Each row of a before or after table is a point. The points were changed in one or more steps. Then noise was added and the rows were shuffled. The steps act on columns, c1 being the first. Name the steps. A step turns or swaps two columns, mirrors them in a line or flattens them onto one, adds a multiple of one to another, or multiplies or shifts one. Angles are multiples of 10 degrees, from the lower column toward the higher: turns from -170 to 170, lines from 10 to 170 but not 90. Use the fewest steps. Two steps may share a column if one is a turn and the other turns, adds or multiplies; they go together, in the order done. Otherwise the lowest column goes first.
In the rows, zero is written as 128.

Before, 12 rows:
[[164 114]
 [126 124]
 [ 27 133]
 [152 151]
 [161 154]
 [125 137]
 [ 42 141]
 [159 129]
 [155  94]
 [118 146]
 [151 143]
 [169 146]]
After, 12 rows:
[[126 147]
 [144 149]
 [143 115]
 [128 121]
 [140 128]
 [138 145]
 [143 153]
 [125 134]
 [135  94]
 [ 88 133]
 [ 95 141]
 [140 149]]
Steps: multiply c1 by 0.4

Before (10 x 3):
[[111 165 142]
 [171 134 137]
 [147 114 139]
 [172 119 128]
 [146  57 116]
 [122 174 171]
 [108 145 165]
 [129 159 151]
 [123 127  85]
 [143 128 154]]
After (10 x 3):
[[116 150 125]
 [130 187 128]
 [149 109 132]
 [116 126 127]
 [148 128 131]
 [172 137 136]
 [145  36 130]
 [170 117 135]
 [132 168 129]
 [114 177 125]]
Steps: flatten c1 and c3 onto the line at 10 degrees; multiply c2 by 1.3

Before, 8 rows:
[[136 152  84 133  90 184]
 [140 178 129 105 104 108]
 [151 112 106 194 134 140]
 [175  90 186 137 175 113]
 [112 156 119 115 124 118]
 [125 153 100  98 119 132]
 [141 124 127 111  99 100]
 [114 139 141 137 111 128]]
After, 8 rows:
[[140 178 129  98 104 109]
 [125 152  99  89 119 132]
 [151 112 105 213 134 141]
 [114 156 118 111 123 118]
 [177  90 185 140 175 112]
 [142 123 126 106 100  99]
 [136 152  84 135  89 184]
 [115 140 141 140 111 127]]
Steps: multiply c4 by 1.3

Before (9 x 9):
[[130 120 132 137  97 166 104 140 144]
 [104 143 186  48 198 150 172 120 156]
 [158 142 140 139 100 154 119 107 101]
 [138 143 125 132  84 113 111 144 113]
 [157 139 156 163 111 117  90 121 135]
 [140 102 151 140 129 129 115 137  98]
 [ 64 148 188  92 164 155 159 113 137]
 [128 103 143 115  87 124 117  96 130]
 [132 138 147 111 131 136  75 119 107]]
After (9 x 9):
[[132 130 109 114 134 111  74 120 108]
 [139 162 128 129 129 143 112 136  99]
 [159 138 101 150 110 165  91 120 137]
 [104 151  73  80 197  41 171 118 156]
 [130 138 131  95  98 156 104 139 145]
 [138 114 121 142  85 125 113 143 113]
 [ 63 151  70  91 164  98 159 114 137]
 [129 156 132 127  87 110 118  96 131]
 [159 124 109 107 102 153 117 109 101]]
Steps: turn c2 and c3 by -140 degrees; turn c4 and c6 by 70 degrees; multiply c6 by 1.3

Before (10 x 11):
[[160 164 139 167 113 142 191 125 141 119 188]
 [125 121  64 153 126 115 109 149 103 121 135]
 [162 127 118 118 134 136 178 121 118 118 111]
 [143 107 125 164 133 112 114 147 147 116 122]
 [140 158 159 168 150  89 100  53 138 192 123]
 [145 160 145 146 138 108 103 143 106 181 116]
 [147 106 130 168 126 139 142 135 114 171 149]
 [ 86 150  91 126 157 176 128 122 108 108 118]
 [122 139 157  17 130 106 126 145 122 123 117]
 [152 158 148  92 125 139  94 117 105 143 134]]
After:
[[179  91 138 155 130  95 191 124 141 148 173]
 [127 134  64 124 133 100 108 148 103 151 136]
 [153 148 128 152 137  94 141 135 113 201 140]
 [138 108 159 106  97  77 100  53 138 222 119]
 [154 131 118 131 121 141 178 120 119 148 100]
 [ 84 118  90 173  92 147 129 121 109 139 133]
 [119 117 157  69 122 223 125 145 123 152 120]
 [153 100 148 127 121 165  95 117 106 173 125]
 [140 101 145 117 109 104 103 143 106 212 110]
 [140 149 125 126 130  90 114 147 147 147 118]]
Steps: turn c1 and c11 by -20 degrees; turn c2 and c5 by -160 degrees; turn c4 and c6 by -70 degrees; shift c10 by 30
